Each wall is flat, endless, passes through zero and stands at right angles to its row. A trip goes straight from one point to another. Which walls does it cross, in order?

Walls:
(1): [ 0.03 -0.28]
(2): [ 0.16 -0.19]
(3): [0.08 0.28]
(4): [0.15 0.26]
(5): [-0.31  0.02]
Trips:
[ 0.45 -0.19] to [-0.34 -0.61] -> 4, 5
[ 0.25 -0.19] to [ 0.61 -0.12] -> 4, 3
[0.06 0.09] to [-0.41  0.61] -> 5
[-0.04  0.13] to [ 0.42 -0.03] -> 5, 2, 1
[ 0.37 -0.02] to [ 0.01 -0.05] -> 3, 4
[-0.10  0.17] to [-0.35 -0.52] -> 4, 3, 1, 2

Walls:
(1): [ 0.01 -0.11  0.09 -0.46  0.19 -0.32 -0.51 -0.53 -0.16]
(2): [ 0.07  0.37  0.24  0.53 -0.16 -0.09  0.60  0.34  0.01]
(3): [-0.04  0.04 -0.09  0.25  0.02  0.12 -0.04  0.18  0.01]
(4): [-0.13 -0.08 -0.25 -0.18 -0.25 -0.03 -0.19  0.00 -0.02]
(5): [-0.04  0.01  0.18 -0.18  0.08  0.26 -0.76 -0.02  0.49]
(6): [-0.05  0.15  0.08 -0.25 -0.21 -0.03 -0.18 -0.60  0.56]
(7): [ 0.31 -0.04  0.22 -0.62  0.06 -0.14 -0.80 -0.27 -0.59]
(8): [-0.23 -0.39  0.07 -0.16 -0.38  0.46  0.54 -0.19 -0.05]
(9): [-0.12 -0.27  0.34 -0.01 -0.14  0.12 -0.27 -0.03 -0.14]
Trips:
[-0.38  0.37  0.02  0.39 -0.10  0.16 -0.27 -0.15 -0.32] to [ 0.27 -0.07 -0.05  0.25 -0.08  0.03 -0.18 -0.31  0.00] -> 1, 6, 2, 4
[ 0.00  0.13  0.13  0.22  0.59 -0.23 -0.42  0.35 -0.09] to [ 0.41 -0.31  0.31 -0.43 -0.22  0.04 -0.33 -0.37 -0.42] -> 3, 4, 6, 8
[-0.02  0.17 -0.21  0.12 -0.29  0.17  0.18 -0.06  0.47] to [0.57 0.20 0.01 0.09 0.43 0.08 0.46 0.26 0.32] -> 4, 5, 8, 6
[-0.50 -0.32 -0.43  0.18 -0.19  0.10  0.39 -0.37  0.02] to [ 0.35  0.13 -0.32  0.06 -0.15 -0.11 -0.03  0.45  0.14] -> 2, 6, 8
[-0.09 -0.17  0.10  0.22  0.41 -0.82 -0.30 -0.19 -0.26] to [ 0.14  0.13  0.23 -0.22  0.06 -0.14 -0.09 -0.20 -0.20] -> 6, 5

Walls:
(1): [-0.01  0.23  0.05 -0.10 -0.05  0.25 -0.06  0.40 -0.08 -0.56 -0.35  0.25
  0.04  0.41  0.03 -0.08  0.24  0.01 -0.03 -0.07]
(2): [-0.01 -0.29  0.03  0.15 -0.38  0.40 -0.24  0.04 -0.46 -0.09 -0.09  0.00
  0.19 -0.28 -0.34 -0.04  0.01 -0.45 -0.09 -0.23]
(3): [ 0.23 -0.04  0.38  0.44 -0.06 -0.53 -0.07  0.21  0.29 -0.05 -0.16 -0.45
 -0.26  0.14  0.47  0.06  0.69 -0.19 -0.27 -0.19]
(4): [ 0.27 -0.26 -0.37 -0.15 -0.12  0.23 -0.19  0.11 -0.12 -0.04 -0.03 -0.24
 -0.53  0.43 -0.31 -0.08  0.15 -0.20 -0.39  0.11]
(5): [-0.35  0.49 -0.30  0.19  0.23 -0.63  0.53 -0.19  0.11  0.27  0.30  0.23
 -0.03  0.13  0.25  0.18  0.36 -0.37  0.26 -0.09]
(6): [-0.44 -0.12  0.51  0.03 -0.79  0.33 -0.20  0.11 -0.08 -0.21  0.33 -0.29
  0.70  0.10 -0.26  0.14 -0.35  0.40 -0.40  0.47]
(7): [ 0.35  0.53 -0.38  0.03 -0.17  0.11 -0.15  0.32  0.08  0.46 -0.43 -0.13
  0.28 -0.21  0.09  0.32  0.07 -0.19  0.45  0.28]
(8): [ 0.18  0.33  0.47  0.45  0.55  0.11  0.60 -0.35  0.45 -0.18 -0.21  0.45
 -0.07 -0.18 -0.32  0.46 -0.12  0.08  0.41 -0.34]
(9): [-0.04  0.12 -0.49  0.15  0.09  0.07 -0.44 -0.01 -0.15  0.14  0.23 -0.06
 -0.22  0.11  0.44  0.07 -0.29  0.52 -0.07  0.57]
(10): [ 0.44  0.56 -0.41 -0.52  0.04 -0.24  0.07  0.13 -0.58 -0.29 -0.29  0.01
  0.31 -0.29  0.31  0.15  0.11  0.36  0.08  0.06]
Trips:
[ 0.20  0.38  0.21 -0.15 -0.21 -0.06 -0.33  0.47  0.49 -0.59  0.28 -0.23
  0.05  0.13 -0.32 -0.20  0.59  0.06  0.04  0.38] to [-0.49  0.13  0.38 -0.09 -0.46  0.06 -0.06  0.29  0.09 -0.12 -0.08 -0.15
  0.77 -0.10  0.68 -0.14  0.27 -0.14 -0.08 -0.49] -> 4, 2, 5
[ 0.41 -0.64 -0.14 -0.19 -0.17  0.17 -0.02  0.23  0.09  0.12  0.40  0.21
  0.27 -0.07  0.20  0.00 -0.06 -0.15 -0.48  0.07] to [-0.21  0.01 -0.21 -0.06 -0.09  0.05  0.38  0.20 -0.38 -0.23  0.02  0.19
  0.29  0.08 -0.32  0.54 -0.32  0.41 -0.03 -0.13] -> 10, 1, 4, 8
[ 0.22  0.20  0.45 -0.21  0.31  0.03  0.27  0.06  0.29 -0.04 -0.49  0.93
 -0.46 -0.09 -0.25 -0.37  0.42 -0.17  0.01  0.13] to [ 0.10 -0.11 -0.12  0.33 -0.14 -0.14 -0.35 -0.41  0.13 -0.06 -0.39  0.09
  0.48 -0.47  0.15 -0.21  0.06 -0.47 -0.45  0.06] -> 2, 7, 5, 1, 8, 6
[-0.16  0.24  0.54 -0.29 -0.03 -0.72  0.10 -0.30  0.01  0.34  0.22 -0.02
  0.15 -0.41 -0.08  0.05 -0.05  0.01 -0.35  0.18] to [ 0.15 -0.27  0.03  0.15  0.16 -0.09  0.14 -0.04  0.03 -0.35  0.60 -0.41
  0.05 -0.01  0.26  0.09  0.00  0.11  0.02 -0.27] -> 10, 9
